Each point is reached from the start by the listed moves, each made once or not at all, plus a little noise. Say if it took an odd or an even number of moves. Then give how often each move was made.

Moves:
(1): [ 47 -13   7  10  18]
(2): [  3  60 -17  20 -13]
Start: [ 22  11   8  30 -21]
Points:
[ 25  10   7  29 -20] => even (0, 0)
[ 72  58  -2  61 -17] => even (1, 1)

Moves:
(1): [ 33  -3   2  -2 -10   4  -6 -14   6  20]
(2): [ -6  50  -7  -1 -10 -14  20  -6   7  17]
(3): [-11   4  72  32   5  -8  19  -6  25  -3]
(4): [ -2  -3 -19  45 -18 -17  -2 -16 -23  10]
(5): [-17  35   0  11  74 -13 -20 -10  -3  22]
(6): [  5  12  10  19   3  49  14   7   1 -13]
(7): [  8 -17  -9   5  17  -4  48  -1   7 -10]
(8): [ 17   3   8  -8  13 -18  -4  53 -18  10]
Start: [ -2  -2 -37 -34 -51  38  14   4 -31   4]
Points:
[ 29  -4 -36 -35 -60  43   8  -9 -27  23] => odd (1, 0, 0, 0, 0, 0, 0, 0)
[  7  78 -57  17 -17   0   3 -44 -45  75] => even (1, 1, 0, 1, 1, 0, 0, 0)
[ -7  25  32   3  57  -4  55  39 -21  19] => even (0, 0, 1, 0, 1, 0, 1, 1)
[ 18  62 -67  29   0  -5  51 -44 -34  62] => odd (1, 1, 0, 1, 1, 0, 1, 0)
[ 16  28 -63   6 -44 -16  77  36 -56  33] => even (0, 1, 0, 1, 0, 0, 1, 1)
[ 43  56 -45  21 -72  40  33  27 -58  48] => odd (1, 1, 0, 1, 0, 1, 0, 1)

Moves:
(1): [ 41   5   3  -7   7  -3   3   5  -2   7   0   2   2  -3   0  -7   2  -2
   0 -10   2]
(2): [  2  36  -8   2  -4   1  -3   0  -5   4 -13 -14   4   0   3   2   2   8
   7   9  -3]
(3): [-2  5 24 -1 12  1  4 -2  2  8 -3 -3  2  5  3  2  2 -3  1  3 -7]
(4): [ 4 -1 -3 25  2 -3  1  4  7 -3  2  8  2 -7  5 -1  7 -6  8 -2 -3]
(5): [ 4  6 -6 -3 26  9  4  3 -1 -4 -1 14  2  2 -7  3 -5  4  1  0 -2]
(6): [  5  -5   7   9  -9  35   3   1 -10  -4  -3   5   2  -2   4   8   5   3
  -8   4   2]
(7): [  3   3  -4   0 -11   3  27  -9  -2  -7   1   8   3  14   2   3   2  -2
   4  -1  -2]
(8): [-10   7   2  -3 -13  -3  -1  39   3  -4  11   3   9  -7  -6   9  11  -5
  -6   3   0]
(9): [ -5  -1  -9  -4  -2  15  -2   1  34  10   3 -17   2  12   5   8  -3   7
  10 -15   7]
(10): [ -5  -3  -9   1   0   5  12   6  -9  48  -1   6  -2 -11  -4   0   5   0
   6  14   0]
(11): [-1 16 -5  2 14  2 -8 -8  1 -2 40 -6 -3  2  3 -6 10  3 -6 -5  2]
(12): [ -1  20  10  -5 -12  -3 -13  -8  16   5   4  32   2 -11   5  -7   2  13
   8  -4   4]
(13): [  0  -3  -6  -7  -1  -2  -7   1   0   2   0   2  30   0   5  -1   7 -10
   4   3  -2]
(14): [  7   6  -8   9  -7   0 -16   7   3   7   2   7  -3  33   3   2  -5   5
   1  -2  -9]
(15): [-4 -6 -7 -2  8 -5 10  7  2 -4 -8 -1 -9 -2 46  0  1 -4  0 13 -3]
(16): [ 5  0 -4  3  7 -2 -1 -4 -1  3  0  8  2 -8  2 34  2  7  2 -3 -9]
(17): [ -4  -4  -5  -8   0   0  -6  -3   3  -2 -12   0 -14   7  -5  -3  33  -2
   8  -4   2]
(18): [-6 -8  4 12 -5 -9 11 -1 -3  1 -3 -7  5  3  5 -7  7 28 -2 -7  0]
Start: [ 16   8   4   4   1  -8   0 -10 -15  -5  12  -8  14  -5  -4   5 -21   7
  16 -19  -9]
Points:
[ 17  26  -4  37 -10  25  18  18 -13 -20  63  17  27 -13   8  51  14   9
  12 -18 -14] => even (0, 0, 0, 1, 0, 1, 1, 1, 0, 0, 1, 0, 0, 0, 0, 1, 0, 0)
[ 21  37  -9  11  19  45  19  21 -27  41  49  38  15  34 -11  57  43  15
  17  -8 -35] => even (0, 0, 1, 0, 1, 1, 1, 1, 0, 1, 1, 0, 0, 1, 0, 1, 1, 0)
[ 10  50  16  10  22  26  13 -19 -16   3 -27  27   9 -16  52  34  35  62
  34  -6 -25] => odd (0, 1, 1, 0, 1, 1, 0, 0, 0, 0, 0, 1, 0, 0, 1, 1, 1, 1)
[ 54  28 -11   5  56  -5  37  -6  -9  37  33  22  25   1  45   0  45 -10
  40  -9 -23] => even (1, 0, 1, 1, 1, 0, 1, 0, 0, 1, 1, 0, 1, 0, 1, 0, 1, 0)
[  4  30 -15  33   3  31  26  17  38 -19  49  43  14  -3  60  44  47  54
  34 -43 -13] => even (0, 0, 0, 1, 1, 1, 1, 1, 1, 0, 1, 1, 0, 0, 1, 1, 1, 1)
[ 48  56   9  30  27  -9  35  44 -20  58   6   7  43 -33  -2  38  17  40
  32 -14 -31] => odd (1, 1, 1, 1, 1, 0, 0, 1, 0, 1, 0, 0, 0, 0, 0, 1, 0, 1)
[  3  70  -2  -6  -1  45  31 -26  19  51  16   1   4   5  63   8  37  26
  46  -1  -9] => even (0, 1, 1, 0, 0, 1, 1, 0, 1, 1, 1, 1, 0, 0, 1, 0, 1, 0)
[  6  95  -9  -3  17  16 -32  29  23  68  61  13  59  20   3  16   4  33
  37 -11 -24] => even (0, 1, 1, 0, 1, 0, 0, 1, 1, 1, 1, 1, 1, 1, 0, 0, 0, 0)
[ 14  91  -7   4   2  53   2  26  27   8  41  20  48  43  63  28  11  23
  28  -7 -20] => even (0, 1, 1, 0, 1, 1, 1, 1, 1, 0, 1, 1, 1, 1, 1, 0, 0, 0)
[  8  54 -46  37  -9 -11  15  25  26  -1  38 -21   7  41  55  46  47  43
  41 -35 -20] => odd (0, 1, 0, 1, 0, 0, 1, 1, 1, 0, 1, 0, 0, 1, 1, 1, 1, 1)

Moves:
(1): [ 15   1  -9 -13   3   3   2 -10   1 -11  -5  15  18   0  10   1   3   5
   0   4  16   2   3  -6]
(2): [  1  19   7   2 -10   3  -1   3  -6   5   7   1   4  -9  -1  -8  -7  -3
   3   5  -1   5   1  -9]
(3): [ 12  -1   8   8  -9  17  -8   4   0  12   4   2  -5   0   4  11  13  10
   2  -3  -3  -2 -10 -16]
(4): [ 14  -4  -5  18   6 -10   7  11   1   0   2   2   3  -4   2 -10   2   9
   0   0  -3   0   0  -7]
(5): [ -5   8   1   1  24 -16   0  -4  22  -4   6   6   1 -12  -7   2   4 -15
  -6  -4   4   6 -18   2]
(6): [  8   9  -7  -4  16  33  11  17  -6   3   6   7   5   1   8   2  -4   0
  -7  -5   3   1 -11  17]
(7): [  6   7  16  -3  -2  -2  23   3   2   5   4  -7  11   4  -3   2   2  -9
   3   9  -1 -23  -6   5]
(8): [  4 -20  10 -14   5  -2   6  24   7  11   1   9  -8  -6   7  -4   2  -4
   2  -8 -11   6  15  -7]
(9): [ -5   0 -21 -13 -20  -3  14  -7  33  -6   2  -3   3   3   2  -6  -1   9
  -8  -7 -10   1  -7  -6]
(10): [ 17  -4  -5  -3  10   5  -1  -8   8  24   4 -15  10  -4  -3   1   1  -1
  18   6  -8   9  13   4]
(11): [  1  -3   1   1   4   2 -10  -2  -3  -3  29   0   6  -2   6   5   1   5
  -4  -6   0 -11  11   1]
(12): [-17  -2  10   3  -8  -4   5 -13   0  13   0  37  -6  13 -11   6   6 -10
   6   4  -3   2   6   6]
(13): [-8 -8  4  0  2  2 -6  9  5 -3  0 -3 19  7 -4  2  0 -9 -2  1  5  6 -2 -5]
(14): [  5  16  -4   4  10   0  -8   1   6  -1   7   4 -17  33   7  -5  -4  -8
  -1   8  10  -8   7  -5]
(15): [-27  -6  10  -3   5 -12   0   0   0   2   3   2   8  12  20   7  -4  15
   9   8  -5   0  -4   6]
(16): [  4   2  -7   3  -3 -10  -4  -2   0   7  -9   2   5   2   3  27  -2   4
 -11  -1  -8   1   9   4]
(17): [-5  3 -7 -1  0  2  4  3 -7 -5 -2 -6  6  5  0 -6 25 -5 -8 -5 -9  4  5 -4]
(18): [ -3  12   5 -14   0  -7   1  15   7  -1 -10   0  -4   4 -16  -2   7  29
  -4 -13  18  -1   5  -9]
(19): [ -1  11  -4   0   3   3   4  -2 -11 -27  -5 -10   4  -9  -9  12   1  -7
  25  -2   6   5  10   3]
(20): [  0  -7   9  -8 -11   6   0  16   5 -16   5   4  -9  -3  -1  10   9   1
 -12  29   0   8   0  14]
(21): [ -1  -3  -4  -1  -7  -3   2  -1   1  15   4  -1  -3  -7   7  -3   8 -10
   6  -3  23  -2   3   5]
(22): [  5  -1   4  -1   0   0  11  -7 -10  -5   4  -9  -4   8   2  14  -4   6
  -2  -4   8  20  -4  -9]
(23): [-11   1  13  10   2  15  11  -6  11  -6  -3  -3   1  -4   1   3  -3   2
  -9   2   5  -1  18  -7]
(24): [ 11   5  22  10 -23  -5  -4  -3   5  -6  -6  -3   3   5   8 -11   3   1
   7 -18   5  10   8  18]
Start: [  0   8   9 -14   3  -6 -13  -1   0 -16  10   0  28  -1   1  11  -4   3
 -12 -20 -12   2  27  -5]
Points:
[ 33  -2  20 -22 -13  17  28  32  44 -17  32  18  26  39  15  20  18 -20
  16 -21  16  60  63  21] => odd (0, 0, 0, 1, 0, 1, 0, 1, 1, 1, 0, 1, 1, 1, 0, 0, 0, 0, 1, 1, 1, 1, 0, 1)
[ 40  25  45  10   5   8   0  44  23 -35  53   0  66 -21  14  60  35 -17
 -11 -20  16   3  22  35] => even (0, 0, 1, 1, 1, 1, 1, 0, 0, 0, 1, 0, 1, 0, 0, 1, 0, 0, 1, 1, 1, 0, 0, 1)
[ 31  41  41 -26  -5  48  45 -11  72 -33  40  22  61  34  12  54  33 -39
   5   1  48  38  36  16] => even (1, 0, 1, 0, 1, 1, 1, 0, 1, 1, 0, 1, 1, 1, 0, 0, 0, 0, 1, 1, 1, 1, 1, 1)
[-17  20   4 -36  44  19   3  14  46   4  66  34  37  33  24  35  35  -9
  18 -33 -38  17  47  -5] => even (0, 0, 1, 0, 1, 1, 0, 1, 1, 1, 1, 1, 0, 1, 1, 0, 1, 0, 1, 0, 0, 0, 0, 0)
[ -3  35   8 -29   3   3   7  21  56 -62  33 -11  44  25 -10  32  43 -27
 -18   2  -8   2   6 -17] => odd (0, 0, 1, 0, 1, 0, 1, 0, 1, 0, 0, 0, 1, 1, 0, 0, 1, 0, 1, 1, 0, 0, 0, 0)
[ 11  63   4 -21  23  13   3   8  79 -35   4 -17  55  25  -9  33   0   7
  -9 -53  19  30  55  13] => odd (0, 0, 0, 0, 1, 1, 0, 0, 1, 1, 0, 0, 1, 1, 0, 1, 0, 1, 1, 0, 0, 0, 1, 1)
[ 27  37  -2 -53 -18   6  24  35  45 -48  13  21  57 -28  31  25  42 -24
 -21 -35   7  50  45  30] => even (1, 1, 0, 0, 1, 1, 0, 1, 1, 0, 0, 0, 0, 0, 0, 1, 1, 0, 1, 1, 1, 0, 0, 1)
[-20  69  56 -17  -2   1  33  -6   0 -36  15  12  19  38 -32  34  -2   1
   7  -9  33   3  64 -27] => even (0, 1, 0, 0, 0, 0, 1, 0, 0, 0, 0, 1, 0, 1, 0, 0, 0, 1, 1, 0, 0, 1, 1, 0)
[ 33  76  31 -13 -45  14   9  -3  45  -1  43 -37  52  19  10  31  41  18
   7 -45  19 -10  95 -18] => even (0, 1, 1, 0, 0, 0, 1, 0, 1, 1, 1, 0, 0, 1, 0, 1, 1, 1, 1, 0, 1, 0, 1, 1)
[ 20   8  38 -19  29 -41 -19  26  58  20   3  54  60  51  20  27  54  25
   1 -41  -3  38  65 -25] => even (1, 0, 1, 1, 1, 0, 0, 1, 0, 1, 0, 1, 1, 1, 1, 1, 1, 1, 0, 0, 0, 0, 0, 1)
[ 54  -5  30 -30 -20  14  51  50  58  -3  31  -4  46  -4  23  -4  14   7
  -9 -15 -39  14  40  35] => even (0, 0, 0, 1, 0, 1, 1, 1, 1, 1, 0, 0, 0, 0, 0, 0, 0, 0, 0, 1, 0, 0, 0, 1)

Moves:
(1): [ -7  -9   6  -6 -18   6 -10  22   2   0   9   0  23 -10  11   4  12  11
 -10   4  -1  -4  33   3   4  -1]
(2): [ 10  -1  -6  -3   7  -3  -5   0  16  -5 -15  -6   8   7   3 -11   6  -2
   3  -3   5  -3   2  -5 -12  -3]
(3): [22 -3 12  1 -4  2  3  2 11 -4 -3  1 -2 15  5 -7  7 20 -6 -8 -7 -5 -3 -8
  1 14]
(4): [  1 -12  -1 -17   1  -1  -6   6  12  -3  -3   4  -1   4  13   3  -7   1
   4  -9   0   8   3   5   0   3]
(5): [ 18  -7   2  -5  16   5   0   2  -4   1  -4   7   0  13   6   6   0  -6
   4   0   2   0  -5   3  -8 -10]
(6): [ -9  20  10  -2  14 -20 -13 -10   9  23  -1   3 -12  -2   2  10   9  -1
  -7  -7  12   3   0   7  -8  -2]
(7): [  6  14   1   1  -3   9   2   4   4  -8  14   4   6  -4 -14  11  -9   4
 -11  -3   8   9   5   9  -3   6]
(8): [-29  -5 -10  19  -4  -1  10  14 -10  -8   1  -1  18 -22  -9   1 -13  17
  41  15  -6  26   0 -13   0  -4]
(9): [ -7   6  -1  -2  -7   1  -9   2  -4  -3  -4  13  -1   2   6   5   4  -4
   7  -3   2  -6   4 -19   1  -2]
(10): [ -9   4 -17 -12  14   7   1   1   0   5   9   5  -4   3 -10   6   3  -3
   7 -11  -4 -10   2  -2  -9  11]
(11): [ 11   8   6   2  28  -5 -26   0  -6  -6   3  -1  -9  -9  13  -4  -6 -21
  -2  -9   0 -14 -18  23   5   3]
(12): [  8  -2   0  13  -3  -6   2  -8   4  17 -19 -18   2   2 -22  20  -5  14
 -12   3  -8 -16 -16  -4 -22   9]
(13): [  1  13   6  16 -16  11   3  11 -12   2   4 -11 -19   9  10  -7 -22  13
  10  12   4 -13   0   9  -3 -11]
(14): [-16 -13  -9  31   6  -6 -15   4  19   6  10 -11 -10   2  -8   5  -6  17
   1  22  -3  12  20   1   0   2]
(15): [ 15  -8   1   3   8  -1   5  -2  -2   8   5   5   6  -6 -19  -6 -14  14
   7   2  31  -4   0  -5   4  15]
(16): [  0   8   0  17   1  26   4   9 -13  15   3 -10 -18 -29  20   0  -3  -8
 -35  -8  20 -12  -4  -6  27 -15]
(17): [ 13   1 -13  -9 -19  10  -5 -15 -21  -2  12   7  -2 -12  -8  -1  -5   2
   9   6   8   2 -16  -5  -5  -1]
(18): [  4  -5  -6  -4  -3   2  -3  -3   3   1 -13 -14  10  19  -6  -3   1   9
  17  -5  -2   5  -9   0   5  -5]
(19): [ -7  -9  -2  -5   6  -4  -6  -6 -12  -8   0  -7  -4   1  -1   9   7  -5
   6  -9   3   5   6  -7  -1  17]
(20): [ -5  -6  -6   7  10 -25  -9  26  -2  -6   9 -13  -8   2   0   0   9   4
   5   0   1  12 -11  -7   4  -3]
(21): [ -3  -1  13  -3  -8  17  -4   2  10  -5  11  12 -10   4   9  -1   4  -5
   1  -7   1  -6 -12  13   4  -2]
(22): [  2   7  14   7  -7   7  -1 -11   1   8  11   9   0  12   4  -4  -3  -7
   0 -18   4   0  -8  -4 -13   2]
(23): [-12   9 -13  21  10 -16  -2  -5   3  -3 -18  17  -7  -9  -8   5   1   3
 -27 -23  13  -4   9 -11 -12  -7]
(24): [ 12  -9  10  -6  -8   0  -5   6  11  -9  -4 -10   6   5 -15  -2   8   7
  10  -8   3   3  25 -15  -1  -9]
Start: [  7  -8   1  12   6   8  -8   8   5   6 -11 -14  -6  28   8  -4  -6  -3
  -3 -13   2   6  -7  -6  -4   0]
Points:
[ 64 -26  22  31  32  29 -57  62  25  16 -31 -56  -9  41  49   0  20  16
 -40 -45  15 -36 -50   8   5 -11] => even (1, 1, 1, 0, 1, 0, 0, 0, 0, 0, 1, 1, 0, 0, 0, 1, 0, 1, 0, 1, 1, 0, 0, 0)
[ 17 -13 -10   3   7  33 -52  58  -2  -1 -10 -34 -43  44  34   4   0  39
  70 -58  48  15 -24 -55 -10 -23] => even (0, 1, 1, 1, 1, 1, 0, 1, 1, 1, 0, 0, 1, 0, 0, 1, 1, 1, 1, 1, 1, 0, 0, 1)
[ 56  -1  14  30  39  25 -69  64  23 -33 -32 -29 -54  56  50  -1  -8   7
 -17 -95  59 -13 -14 -23   4 -25] => odd (0, 1, 1, 1, 1, 0, 1, 0, 1, 0, 1, 0, 1, 0, 0, 1, 0, 1, 1, 1, 1, 0, 1, 1)
[ 46   0  15  71 -28  17 -61  52  12 -16  -9 -20  16  33 -31  -5 -33  76
  38 -57  59 -10 -23 -43 -47  -1] => odd (1, 1, 1, 0, 0, 0, 1, 1, 1, 0, 1, 1, 1, 0, 1, 0, 1, 1, 0, 1, 1, 1, 1, 1)
[ 57  -2 -10  61  34   0 -65  31  25   5  10 -26 -54  60 -24  27 -41  48
 -10 -59  24  -8 -22 -12 -70   8] => even (0, 0, 1, 1, 1, 0, 1, 0, 0, 1, 1, 1, 1, 1, 0, 0, 1, 0, 0, 1, 0, 1, 1, 1)

Moves:
(1): [ 31  15  16  -3 -18  -1   1  12   8  -7   0  -7   2   0   1 -18  16   8
  -5   6   5  -4  -9   9   6   6]
(2): [  5  24  -3  -4  13  -6   5  -1  -3  -2  -5  -7   1  -2 -10  -1 -14   4
 -13  -4 -15  -3  15  -2  -2   7]
(3): [  0   0  17   7   4  15  -1  -9 -12   7 -10   1   1   1   6   8   6   2
  -3 -17   0  -5   5   1   2  -4]
(4): [  4   1  10  17  -7  -5   0   2 -10   6   9  -1   6  -5  -3  19 -13  -6
 -14  12  10   0   3 -18   5   2]
(5): [ 8 -5 -1 -2 12  6  0 10 -3 -2 -4 -6  5 13  3 -2 -8  5  9 12  2 -7  3  4
 -3  4]
(6): [  0  13 -12   0  -8   8  -2  -4  -3  12  -1  13  -6  11  -5  10  -4   0
   0  -1   0  -1  -3  -4  -3   5]
(7): [ -7   2 -14   0   1  -1  29 -14  -5  -6 -22 -17  -7  12   3  -2   0   0
  19   6  12   3   4   7 -14   1]
(8): [ -7  11   2   3 -12  12   1  30  -2 -10  12  -9   1   0   9  -3  10  11
  -1  -8   0   2   2   1 -13   2]
(9): [-2  1  2  6 11  4  7  3 10  8  1  4 -1 -1 -9 -6 -5  1 -2 -1  6  9 -6 -1
 -1 -8]
(10): [ 11  -9  -5   4   2 -10   5  -2 -15   5   7  -1   0   2  -4  10  -9  -3
  10  -7  -8   5  -5   6  -2 -12]
(11): [ -2   0   4  -6   4   4   5  -8   8  -1  15  -3  -8  14  -1   3   0   6
 -10  -5  -1  -6  -1   1   4  -1]
(12): [ -7   3  -2  13   3  -5  12  -8 -10  -1  13  21  13   7   3  -3   1  -3
   0   2  -6   8  12   2   0  13]
(13): [  0   8  -1  -4  -1  -2   0  -1   7   1  -1 -11  20   5  -2   7  -1   8
  -3   3  -3   4   0  11   8   4]
(14): [  0  -8   3   9  -3 -15 -13   3   7   2 -11  10  -2  18  -6   2  -3  -7
  -8 -13  10   8   7  -1   5  -7]
(15): [  6  15  -6  -3   6   7   9   0   6  14   1 -11  -5   5  17  -2   9  -4
  -1  -2 -10   0   5  -9   1   7]
(16): [  6   4  -4 -14  13  -4  13   4   6  -6  -7   4  -6   0   5  21  -1   6
  13  -1   6   9  10  -3   4   5]
(17): [ -1  -2  -2  -2  10  15   3  -1  -1   2   7  -4  -3   1 -17   3  21   0
  -9   2  -2  -2   1 -13  -6  -3]
(18): [ 10  12  -7 -10   2   1   2  -5   2  16   7 -16  -2   1  14  -2   4  34
  -9  12   6  -1  17   4 -13   5]
(19): [  0   7  -3   4   3   5  -3  -5   6  -8   1  -3   1   2   1  -3   0   0
  22   4   8  -6   4  -6  -3 -13]
(20): [-10   5  14  -6   3  -9  -1   4  -6   9   3   5   4   6  -4   5   2   6
   1   8  -8   0   0  -4  -7   2]
(21): [  3   8  -4 -15   6  -1  -4  -3 -11   5   8  -5   3   1  -1 -12   6  -7
  -6 -10  15   5  -6 -10   5   5]
(22): [ -1  -4   0  -7  11  19 -11 -11  -2 -18  -5  -2 -21   5   1  -4   3 -15
   8   8  -2  31  -7  -1  -7 -22]
(23): [  7   1   2 -22 -12  11   8   3   4  13   3  -4   9   0  -4  -6  -6  -4
   7   4  -1   1  27   8   3   4]
(24): [ -1   9  -1   3  -5 -13  -4  12  -6   5   2   4   2  -5   5   2   6  -7
  -8   5   2  -9   5  21   6  -1]
Start: [ -6 -23   9  18 -13  36   0   7  -3   4  -3 -12  -7  -8 -12 -13 -12   6
   1  -9  -3  21 -12   4 -17 -25]
Points:
[ 38  17  12 -12 -38  79 -14  56   1  16   7 -32 -23  38 -11 -33  29  30
 -17  17  18  36  32  30 -41 -32] => even (1, 0, 0, 0, 1, 1, 0, 1, 0, 0, 0, 0, 0, 1, 0, 0, 1, 1, 0, 0, 0, 1, 1, 1)
[ -1  18 -18   3 -11  95  23   8 -12  13  35 -24   2  28 -13  -6  13  -6
  34  -4 -25  62  24  -3 -41 -40] => even (0, 0, 0, 0, 0, 1, 0, 1, 0, 1, 0, 1, 1, 0, 1, 0, 1, 0, 1, 0, 0, 1, 1, 0)
[ 18  16   0 -32  10   1  33   7 -32  49   0 -53  -3  51 -16 -17 -34  32
  -6  -1  12  14  56  40 -35 -17] => odd (0, 1, 0, 0, 1, 0, 1, 0, 0, 1, 1, 0, 0, 1, 0, 0, 0, 1, 0, 1, 1, 0, 1, 1)
[ 45  22 -13   6   1  12  29  24  -1  10 -31 -28   0  49 -20  -4 -13   8
  43  -4  56  37  -8  35  -9 -35] => even (1, 0, 0, 0, 1, 1, 1, 0, 1, 1, 0, 0, 1, 1, 0, 1, 0, 0, 1, 0, 1, 0, 0, 1)
[ -8   1   9 -23  16  38  42   2  21  23 -22 -22 -44  46  -5   1  -5 -13
  21   0  12  64  31  20 -24 -44] => even (0, 0, 0, 0, 0, 0, 1, 0, 1, 0, 1, 0, 0, 1, 1, 1, 0, 0, 0, 1, 0, 1, 1, 1)
[  8  -6   3  11   0  55  66  29   3  30  12 -44 -25  39 -23  27  -6   5
   6 -20  20  49  33 -17 -31 -36] => odd (0, 0, 0, 1, 0, 0, 1, 1, 1, 1, 1, 0, 0, 1, 1, 1, 1, 0, 0, 0, 0, 0, 1, 0)
[ 19   3  -1 -11 -16  40  18  23 -29  18  16 -74   0  52   3  -2 -23  23
  -6   9  41  56  36  38 -34 -40] => odd (0, 0, 0, 1, 1, 0, 1, 1, 0, 1, 1, 0, 1, 1, 0, 0, 0, 1, 0, 0, 1, 1, 1, 1)
[ -5   2 -18  33   0  45  46 -34 -45  14  36 -12  -9  35 -36  11 -10  -7
  13  -6  26  26  -3 -31 -32 -28] => odd (0, 0, 0, 1, 0, 1, 1, 0, 0, 1, 1, 1, 0, 0, 0, 0, 1, 0, 1, 0, 1, 0, 0, 0)
[  4  27  27 -37  44  94  27 -18   3  14   2 -36 -35  24 -16  10   7   6
  17 -14 -29  41  47 -26 -29 -43] => even (0, 1, 1, 0, 0, 0, 0, 0, 0, 0, 1, 0, 0, 0, 1, 1, 1, 0, 1, 1, 0, 1, 1, 0)
[ 17  16   9 -22   1  69  32  57 -12  30  43 -45  -5  15   0  10  10   3
 -19  -2  19  10  37 -12 -11  -3] => even (0, 0, 0, 1, 1, 0, 0, 1, 0, 0, 1, 0, 0, 0, 1, 1, 1, 0, 0, 0, 1, 0, 1, 1)
